Every row gives one point. The last column is the point's height on a tilted bowl or saddle (a function of degree 2), plus a little noise. Count its main directions that bend up, bend down and stay straight.
(in the rows, 128 means zero)

Points (11 x 3):
[[164 144 105]
 [177  89  76]
 [104 125 122]
 [ 96 172  93]
 [195 146  68]
 [152 131 116]
 [107 170  99]
 [160 140 110]
 [111 130 124]
 [109 116 122]
 [143 112 118]]
Directions: 0 up, 2 down, 0 straight

Points (11 x 3):
[[150 127 144]
 [145 128 146]
 [132 155 156]
 [193 156 135]
 [ 92 132 140]
 [133 119 148]
 [116  97 157]
 [154 148 150]
 [156 189 185]
 [125 170 164]
 [125 178 169]]
Directions: 1 up, 1 down, 0 straight

Points (16 x 4):
[[ 66 156 125 172]
 [ 97  89 121  94]
 [128 103  73  99]
 [163 152 165 117]
 [103 118  86 125]
 [175 100 109 118]
 [158  86 104  97]
 [136  92 104  92]
 [123 123 139 110]
 [161 156 120  96]
 [134 119 133 109]
 [174 174  86  69]
 [104 135 139 119]
 [146 134  97 103]
 [ 97  94 133  98]
 [175 121 169 152]]
Directions: 1 up, 1 down, 1 straight

Points (16 x 4):
[[147 102 133 141]
 [136 132 139 137]
 [120 149 139 143]
 [131 151 132 144]
 [157  88 203 143]
 [178 136 119 125]
 [169 128 151 118]
 [149 121  96 147]
 [159  42  95 228]
 [146 127 160 132]
 [176 121 110 131]
 [146 114 109 143]
 [108 128 157 141]
 [109  71 106 166]
 [112 105  66 149]
 [135 131 145 137]]
Directions: 2 up, 1 down, 0 straight

Points (24 x 5):
[[107 137 133 111 126]
 [116 137 170 149 113]
 [ 99 183 136 133 120]
 [132 201 134 122 115]
 [136 109 161 110 119]
 [ 85 178 152 145 105]
 [131 103  95 102 108]
 [172 159 119 101  92]
 [131 170 108 119 119]
 [120 153 132  70 107]
 [177 136 148 133 101]
 [126 157 157  65  97]
 [154  64 111  95  98]
 [133 130 110 122 125]
 [ 87 154 149 127 116]
 [130  88 132  98 114]
 [156 132 115 148 114]
 [ 46 105 131  62  26]
 [108 128 100 150 117]
 [185 122 131 133  97]
 [112  67 106  85  86]
 [112 134 131 126 129]
 [106 172 157 170  94]
 [113 117 142 109 124]]
Directions: 0 up, 3 down, 1 straight

Points (46 x 7):
[[123 112 108 161 105 135 122]
 [160 138 181 143 105 119 139]
 [120 108 130  64 112 132 112]
 [109 161 113 118  68 115  84]
 [178 133 122 178 162  30  26]
 [139 183 125 149  95 145 104]
 [122  74 165 105 138  83 124]
 [153 141 125 136 123 114 131]
 [111 128  91 124 118 177 107]
 [115  83 173 170 144 106 124]
 [ 93  82 146 134 142 141 134]
 [114 132 125 156 185 104  85]
 [101 140  67  74 131 166 105]
 [161 143 107 110 135 124 135]
 [123 121 112 105  88 143 109]
 [107 147  95 114  74 103 101]
 [110  89 149 187 118 127 112]
 [ 98 107  88 108 132 115 134]
 [118 118 137 112 148 105 121]
 [142 132 175 127 151  95 119]
 [196 158 121  99 109  88 118]
 [136 135  87  98 147 151 123]
 [ 57 118 111 101 109 124 119]
 [ 55 108 152 135 121 129 138]
 [171 119 149 125  82 153 117]
 [169 157 124 106 167 149 104]
 [119 161 146 189 144 160  91]
 [124 143  66 153 127 138 168]
 [131 134 155 134 171 171 100]
 [117  73 160 121 142 126 142]
 [117 175 144 127 115 141 111]
 [117 126 119 129 159 173 100]
 [103 164  72 127 117  95 161]
 [ 55 136  52 139 153 115 177]
 [123 161 127 143  78 139  94]
 [128 145 108 140 127 174 113]
 [122 128 114 130 118  95 126]
 [ 95 148 151 190 135  65  57]
 [146 177 152 118  89 141 105]
 [117  92 102  64 137 128  99]
 [123 159 105  94 153 116 119]
 [121  99 126 120  90 148 113]
 [104 113 123 159  96 124 114]
 [165 171 105 171 150 109 133]
 [ 75 120 126 107  54 122  64]
 [185 128 106 152 134 136 133]]
Directions: 1 up, 4 down, 1 straight

Points (41 x 7):
[[103  75 178  94 136 101 161]
 [154 113 127 107 134 152 138]
 [136 123 105 127 128  62 166]
 [105 144 178 184 155 111  87]
 [152 100  62 111 116 117 133]
 [141 114 115 173 139 129 130]
 [ 86 149 162 107 108 156 155]
 [ 55  55 114 158 164 172 195]
 [159 130 123 132 137 130 137]
 [ 99 102 140 187 129  77 150]
 [123 137 144 157 140 121 121]
 [118  94 101  93 141 162 160]
 [125 168 149 102 192 103 184]
 [136 128 156 116 131 115 132]
 [132 106 135 157 167 111 146]
 [151 129 106 125 132 110 135]
 [182 131 125 144 131 132 152]
 [186 175 105 155 138 128 159]
 [133 123 108 181 133 122 119]
 [145  97 146 127 156 114 158]
 [126 108 186  83 121 137 116]
 [ 78  66 172 157 127 136 160]
 [129 118 158 173 116  88 151]
 [160 142 120 154 150  84 159]
 [207 120 144 115 109 113 149]
 [ 72 117 124  98  97 129 166]
 [151 107 136 106 197 118 189]
 [142 118 136 203 117 162 119]
 [137 149 140 109 127 156 137]
 [170 134 124  78 142 134 117]
 [106 150 104 171 115 132 120]
 [181 130 143 159 128 106 164]
 [146 189 141 152 168 105 157]
 [139 126 111 132 175 165 155]
 [129 141 122  88 168 148 155]
 [127 131 201 118 108 163 134]
 [150 157 108 119  47 167 176]
 [194 138 136 182  95 121 184]
 [132 118 108  96  97 132 118]
 [151 129  92  94 130  94 122]
 [136 154 166 127 162 179 151]]
Directions: 4 up, 1 down, 1 straight

Points (70 x 9):
[[170 158 157 168 146 136 117 133 114]
 [136 113 115 156 106 115 108 157 118]
 [111 133 100 102 147 126  98  68  90]
 [133 114 155 152 167 139 127 130 113]
 [138 150 173  91 132 139 137 124 105]
 [104 119  79 175 133  94 117 140  96]
 [113 127 110 141 111 103 137  61 100]
 [ 61 128 153  84 107 190 183 132  60]
 [127 162 115 130 133 153  70 182 101]
 [128 113 160 170 134 141 153 155 104]
 [114 153 114 110 177 142 151 155 115]
 [120 101 129 183 120 154 126 142 105]
 [168  88 154 114 173  73 145 137 103]
 [ 75 121 117 118  98 121 158 120 109]
 [ 74 114 146 175 106 123 143  77  94]
 [113  62 109  99  86 148 182  98  85]
 [ 61 106 159 148  96 164 122 143 100]
 [180  81 149 170 146 101 187  81  70]
 [206 159 133 111 121 149 131  94  97]
 [ 88 145 144 140 102 126 125 157 122]
 [144 181 145 112 167 103 104 112 111]
 [138 176 126 122 145 138 112 154 128]
 [139  98 165 141 121 145 177 146  95]
 [111 117 161 118 142 144  79  89 100]
 [116 127 125 108 179 135  92 113 104]
 [109 150  80 161 139 120 115 150 112]
 [173 102 128 156 166 133 130 115 111]
 [165 140  58 113 147 174  82 134  80]
 [127 120 162 152  90 128 106 117 113]
 [122 133  99 123 192  56 114  94  84]
 [158  89 110 105 152 111 149 147 118]
 [105 115 170  84 149 152 129 103  97]
 [127 122  96 151 151  82 118 121 113]
 [124 199  60 162 125 130 128 134 104]
 [111  95 141 173 136  73 126 137 104]
 [168  76 135  77  85 161 105 165 100]
 [117 118  60 168 121  84 125 181  78]
 [135 170  85 116 167 158 112  89  95]
 [172 119 151 160 156 124 134 117 112]
 [191 165 162 108 135 168  77 129  79]
 [181 168 146  92 148 125 141 104 102]
 [137 134 153 148 117 177 132 111 113]
 [141 132  93 162 105  80  94 142  99]
 [143 154 149 128 200 134 173 147 101]
 [151 139 110 172 157 114 162 132 115]
 [139 130 107 139 123 139 109  52  97]
 [117 116 157 101 170 105 115 136 112]
 [112  93  95 184 163 176 157 135  72]
 [121 141 106 173 142 118 157  94 109]
 [136  97 142 137 130 169  99 139 114]
 [127 143 171 107 128 112 115  68  99]
 [157 146 160  86  85 102  95 109  89]
 [108 191  97 163 120 119  87 149 110]
 [155 183 128 120 111 123 145 152 123]
 [160 127 154 140 131 178 110 162 104]
 [ 41 128 149 139  96 166 125 117  96]
 [119  96 115 141 110 163 151 128 113]
 [114 103 142  89  95 136 169  76  92]
 [105 180 139 127 114 121 129 113 125]
 [137 175  93 122 116 147 140  97 110]
 [102 150 138 119 103 127 151 142 123]
 [161  85 114  95 100 117 183 144  98]
 [159 117  73 148 129  80 132 139 102]
 [145 151 127  77 176 155 133 126  98]
 [193 107 114 122 141 108  93  93 103]
 [ 90 125  99 108 173 152  96 148  98]
 [ 83  74 111 116 172 132 124 179  94]
 [101 118 101  99 116 100 129 113 115]
 [149  95 114 126 123 154 198 101  82]
 [149 152 176  73 171 130 141 158  83]]
Directions: 0 up, 7 down, 1 straight

Points (69 x 9):
[[148 104 109  69 127 129 145 126 109]
 [ 93 137  79 118 136  85 187 144 104]
 [140  77 106  97 182 100 140 109 118]
 [145 123 179 109  63 109  87 138  72]
 [115  82 122 126 147 118 131 166 105]
 [106 136 169  91 160 135 129 163 116]
 [144 149 156 138 107  86 163 137 110]
 [115 114 115 144  94  52 128 172 148]
 [124  88 181 142 182 128 104 143 104]
 [103 176 141 189 121 106 158 156  72]
 [ 81 100 119 135 157 113 157 130 110]
 [140 145 133 111 144 124 137 112 120]
 [156 183 156 143 124 107 152 188  53]
 [ 83 115 144 117 139 114 115  83  96]
 [191 103 125 116 112 141 129 158  90]
 [123 129 102  93 122 127 194 136 121]
 [107  89  84 164 111  90 115 149 123]
 [137 117 130 164 136  90 139  78 133]
 [125 141 105 170  97 105 141 106 122]
 [136 126 111 104 137  87 140 156 138]
 [131 112 118  98 103 151 138 117 118]
 [176 120 188 181 161 171 107 144  80]
 [112 117 144  93 123 169 116 148 123]
 [128 105 120 147 114 112 105 153 125]
 [147 123 143 126 122 145 132 117 117]
 [127  70 160 101 150 105 147  99 104]
 [ 87 142 129 102 155  92 114 143 129]
 [166 130 119 134 133 141 159 103 112]
 [137 191 144 175 127  81 115  73  78]
 [120  78 142  78 163 132 139 158 101]
 [138 134 206 134 140 119 137 161  71]
 [ 98 167 113 130 113 105 155  66  79]
 [173 135 130 101 115 147 166 200  75]
 [159 188  77 152 116 121  62 163  84]
 [174 151 127 135 134  85 167 164 107]
 [157  97 151 149  83 192 115 113 103]
 [109 100 112  85 100 148 146 129 116]
 [129  94  74 141 155 153 136 103  86]
 [ 79 124 159 125 165 134 189 157 112]
 [160 126 137 155 129 208 135 153 127]
 [132 171 150 140 124 154 128 145 110]
 [170 114 168  77 137 109 158 153 103]
 [118 137 147  99 139 129 127 116 121]
 [ 90 108 123 107 131 102 105 171 118]
 [ 97 153 130 102 146 124 114 156 120]
 [102 152 126  76 114 139 111 130 123]
 [ 74 111 100 181 117 158 109 153  93]
 [140 127 117  92 102 116 160 119 122]
 [139 121 122 117 148 161 117 140 120]
 [119 138 144 133 107 158 141 145 125]
 [ 83 103 139 138 155 140  42  96  93]
 [135 124 127 120  60 143 157 166 114]
 [182 115 105 140  87  94  98 112 138]
 [ 86 130 169 172 157  96  48 157 105]
 [159 113 113  67 183 114 120 180 109]
 [ 88 156 154 143 133 147 126  90 104]
 [131  77 111 128 101 162 109 137 101]
 [117 160  58 150 114 118 152 188  55]
 [109 125 151  95 156 140 150 131 125]
 [154 105 141 204 130 178 114 130 112]
 [109 131 160 181 102 118 108 102 100]
 [111 146 151 149 136 150  98 135 117]
 [123 106 179  98 178 191 165 155 122]
 [106 116 151 142  92 143  93 106 102]
 [ 90 121 163 130 159 112 114 164 108]
 [109  53  94 117  72 147 119 189  57]
 [ 83 143 117  95 111 186 120 140 147]
 [172 172 111 129 131 119  65  95 101]
 [ 66 178 167 116 158 141 138  89  89]]
Directions: 1 up, 4 down, 3 straight

Points (72 x 9):
[[130 101 180 113  80  91  71  96  64]
 [164 101 138 120 128  93 115 100 100]
 [142 138 153 131 139  99 156  87 101]
 [192 116 120 179 104 118 182 176 120]
 [147 159 138 115 108 121 139 156 109]
 [105 102 145 131 106 132 107 110 100]
 [123 103 143  92 166 104 182 147 121]
 [ 84  77 170 130 172 165 166 129 128]
 [116 151  96 151 136 108 125 113 123]
 [125 161 167  92 183 182 110  95 103]
 [150 137 169  88 147 125 178 165 122]
 [147  83 146 121 114  96 111  99  94]
 [166 156 112 144  75 111 207 145  75]
 [146 140 156 184 104 109 108 120 101]
 [145  98 117 134 100 113 125 124 121]
 [172  91 115 100 150 166 127 129 109]
 [ 92 147 119 147 180 153 119 135 115]
 [115 120 145 106 124 126 123 122 126]
 [133 144 124 104 143 147 110  85 114]
 [ 71 152  89 121 122 109 120 133  90]
 [128  90 100 129  90 166 152 137 115]
 [122 141  44 108 150 129 125 113 132]
 [ 90 136  94 128 140 151 105 121 115]
 [110 136 164  75 176 137 192 153 136]
 [172 122  76 120 115  94 110 126 116]
 [187 137 104 133 175 168 168  79  77]
 [149  94 118 154  96  78 147 145 112]
 [130 153 140  90  81 149  89 142 118]
 [187 172  72 134 164 105 180 156  60]
 [126 152 212 151 152 112 142 129  84]
 [171 133 134 169 118 128 152 143 131]
 [160 108 148 124  90 113 170 125 116]
 [146 150  94 135 130 109 115 126 122]
 [ 82 140 129 118 127 113 118 136 100]
 [101  92 148 121  52  99 142 154  76]
 [108 118 112 140 123 123 123 156 121]
 [128 102 139 125 133  92 111 186  97]
 [109  91 122 120 162 115 130 111 117]
 [133 167 110 110 163 125 100 163 110]
 [128 121  89 155 137 129 132 126 148]
 [160  79  82 186 150  98  84 129 119]
 [ 76  97 127 132 144 143 118 134 110]
 [137 118 115 110 181 108 125 142 124]
 [121 156 147 109 147 119 176 116 108]
 [ 83 123 108  99  99 101 149 175  74]
 [112 113 139 141 152 132 166 114 131]
 [144 113 152 138 131  93 138 135 113]
 [162 115 142 111 183 143 145 125 116]
 [106 159 201 118 131 119  77 106  63]
 [181 182 185 124 123 102 177 161  58]
 [176 118 145 183 134  91 111  93  86]
 [151  60 134 149 162 154 126 195 104]
 [183 135  97 129 125 100 106 137 111]
 [130 142 160 160 156 117  89 118  71]
 [ 83 136 164 117 133 154 193 102 104]
 [123  82 129 125 164 128 150 145 129]
 [135  99 158  84 130  98 149 147 134]
 [152  97  70 160 142 153 108  87 138]
 [ 85 179 143 122 197 133  94 171  75]
 [131 146  98  56 112 123 103  85 139]
 [133 171 148 118 147  91 139 115  93]
 [151 111 136 151 167 192  90 118  80]
 [103 136 117 118 147 139 107 160 117]
 [115  65 135  86 119 163 130  90  98]
 [153 142 169 196 155 145 141 135 112]
 [117 181 168 107 112 125 181  91  86]
 [177 113 129  98 119 115 139  67 100]
 [127 151 126 128 167 196 137 168 101]
 [ 91 157  94 136 114 114 144  97 106]
 [ 92  83 201 152 158  95 179 121 107]
 [141 112 132  90 127 126 130  99 129]
 [ 82 147 124  47 139 197 169 137 106]]
Directions: 1 up, 5 down, 2 straight

Points (77 x 9):
[[132  95 191 172 193 122  78 137 182]
 [148 118 107 138 141 111 173 119 142]
 [127 134 143 135 135 134  93 149 137]
 [125 100 143 112 155 128 121 179 151]
 [174 182 168 130  94 113  92 134  78]
 [153 156 131 114 111 157 126 163 123]
 [ 68 147 137  79 109 181 124 139 129]
 [156 125  92 135 148 141  95  98 168]
 [156 105 117 111  84 126  89 176 127]
 [135 161  44 133 134  89  92 152 132]
 [ 74 128 121 128 158 130  94 110 169]
 [119 146 114 104 101 104 142 102 124]
 [118 116 111 125 114 118 111 152 135]
 [111 136 119  78  79 163 127 145 139]
 [188  24 191  82 132 101 143 158  84]
 [159 107 114 178 151 132 175 104 164]
 [110 119 100 142 133 142  80 109 157]
 [176 102  99 142 135 151 139 120 158]
 [116 159 118 170 188 136  92 138  99]
 [160  80  92 164 177 129  90 117 182]
 [158 179 113 143 106 141 197 196 109]
 [140 132 182 152 119 141 121 100 131]
 [163  93 132 130 115 135 117 122 150]
 [151 189 153 109 124 163 124 122 100]
 [112  81 129 107  76  66  96 114  96]
 [126 183 130 155 107 123 161 122 110]
 [119 141  96 148 141 122 115 130 126]
 [146 136 113 138  87 127 135 142 131]
 [ 94 100 126  87 120 153 167  90 101]
 [102 141  84 152  61  89 113 110 165]
 [102  71  97 159  95 159  64  99 147]
 [119 102 116 118 173 170 154 159 113]
 [133 128 129 105  88  93 108 129 128]
 [162 111 105 122 136 136 135 152 134]
 [133 126 113 152  92 102  93 136 125]
 [121 130 160 111  76  81 103  96 106]
 [109 126 138 152  93 113 114 107 140]
 [131 163  98 100  97  93 121 136 127]
 [164 103 140  77 140 126 108 185 143]
 [165 110 185 106 115  92 121 136 101]
 [ 87 112 149 142 171 123 112 110 176]
 [138 130 101 114 132  91 128 125 132]
 [182 135  71 125  73 149 166 128 158]
 [140 112 135 121 160  84 102 103 150]
 [112  73 159  96 145 124 115 138 156]
 [143 143 119 128 115 160 134 122 131]
 [101 126  84 129 144 174 149 114  85]
 [ 97  84  95 127 123 211 107 106 141]
 [171 114 151 107 107 110 151 119 130]
 [ 92 124 106 153 150 162  98 203  93]
 [156 133 178 117  93 165 153 126 166]
 [114 154 105 149 117 119  87 135 128]
 [152 152 101 106 120 113  69 162 137]
 [172 105 131 134 119 149 128 163 139]
 [142 169 154 109 137 104 100 157 110]
 [136 153  96  88 110 118 162 119 100]
 [118 108 124  84 143 131 121  98 141]
 [168 121  55 187  89  93 125 233  45]
 [124 144  61  82 135  98 133 121 103]
 [ 88 156 106 158  94  95 152 126 153]
 [110  75 120 147 155  80 125 114 163]
 [156 145 142  64 122 123 128 130 112]
 [105 120 141 145 145 108 127 149 151]
 [142 146 124 149 117  80 176 113 141]
 [117  82  93 115  90 123 102 131 131]
 [101 143 134 142 142 142  70 136 146]
 [106 116 150 101 124 103 138 165 132]
 [179 100 159  69  96 159 145 143 167]
 [138 177 124 121 200 156 100 109  95]
 [186 140 136 179 109 171 115 102 110]
 [141 132 150  94 191 101  87  43 161]
 [114 167 159  49  89  55 156 120  17]
 [114 170 123 116 135 102  84 126 130]
 [142 121  65 124 143  83 145  95 156]
 [115 131 151 141 144  83 145 117 138]
 [100 138 164 133 108 174 124 128 151]
 [121 121 116 151 160 114  92  95 166]]
Directions: 4 up, 3 down, 1 straight

Points (68 x 9):
[[114 127  63 116 113 216 142  83 102]
 [108 106 108 108 105  73 149 172  93]
 [138 103  83 102 180  88 161 109  84]
 [143  93 122  91 134 163 161 130 117]
 [130 138  99 106  68 156 126 117 131]
 [138 107 140 128 162 162 137 110 115]
 [ 86 116 140  83 101 100 173  59  85]
 [162 144  79 114 132  80 130 157  85]
 [142 107 118 166 134 144 122 130 117]
 [149 126  91 106 220  89 121 108  79]
 [133 180  89 169 123 172 121 122  85]
 [143  93 167 141 158 124  87  99 109]
 [140 131 126 128 134  83 128 152 123]
 [156 125 108 187 147  88 134 162  95]
 [152 131 105 149 143 122  75  99  97]
 [168 142 137 143  71 119  77 128 104]
 [112  83 132 142 130  89 135 118 115]
 [122 144 135 105 139  93 130  98 119]
 [147 202 120 145 106  69 108 125  91]
 [157 145  80 142  95 105 100 127  89]
 [150 116 196 109 166 110 103 138 107]
 [168 110  94 145 108 142 108 127 108]
 [136 195 110 114 166  68  55 175  73]
 [143 151  84 126 175 165 101 117  80]
 [121 141 122 132 140  79 138 163 118]
 [183 180 124 108 110 118 126 130 100]
 [128 106 131 125 138 134 177 157 119]
 [169 134 121  52 145 111 124 136  83]
 [109 102 123 128 139 154 143  97 123]
 [ 86 119 145 135 175  95 143  81  90]
 [ 51  79 115  87 134 158 125 145  70]
 [139 152 104 101 127 131 173 165 121]
 [114 108 155 122 119 150 115 139 125]
 [ 89  87 195 115  98 150 151 133 102]
 [147 129 180 157 118  89 158 151 108]
 [137 118 118 151 164 132 162 159 120]
 [133 178  89 135 174  85 122 120  90]
 [148 144 144 112 110 138  50 102 100]
 [150  72 114 163  93 138  88 137  98]
 [152 124 138 161 126 162 150 149 119]
 [120 114 162 189 173 139 205 115  77]
 [184 180 136  92 128 142 185 102  79]
 [138 118 131 125  95 124 103 136 131]
 [157 153 128 103 126 177 123 160 112]
 [106 136 199 134 115  76 118 126 125]
 [106  86 154 161 122 134  40 155  62]
 [135 118 189 116 136  72 182 105  81]
 [139  85 161 107  98 135 132 124 129]
 [151 169 116 172 139  92 141 124 104]
 [118 100 121 122 134  89 173  86  99]
 [110 110 115 117  94 173 134 170 123]
 [142 121  76 118  84 155 180 112 120]
 [163 125 183 131 101 133 143 153 117]
 [108 163  76  79  98 110 128 109  89]
 [102 113  98 170 107 174  99 103  93]
 [127 155 151 114 117 152 134 140 136]
 [104 156 123 107  94 119 137 151 135]
 [106 154 123 106 135 137 112 138 121]
 [113  82  88 167 127 126 165 138 102]
 [ 89 101 157 111 116 135 149 192 103]
 [115 114 158 106 110 136 130 125 135]
 [138 125  89 151 104 138 153 131 119]
 [126 116 142  97 128  69 148 136 115]
 [121 144  70 100  91 161 167 130 118]
 [ 66 161 107 158 164  92 128 120  80]
 [165 154 133 109 136 103 118 158 119]
 [ 82 112 111 176 155 134 130 141  91]
 [ 87 145 132 114  99  82 161 174 113]]
Directions: 0 up, 5 down, 3 straight
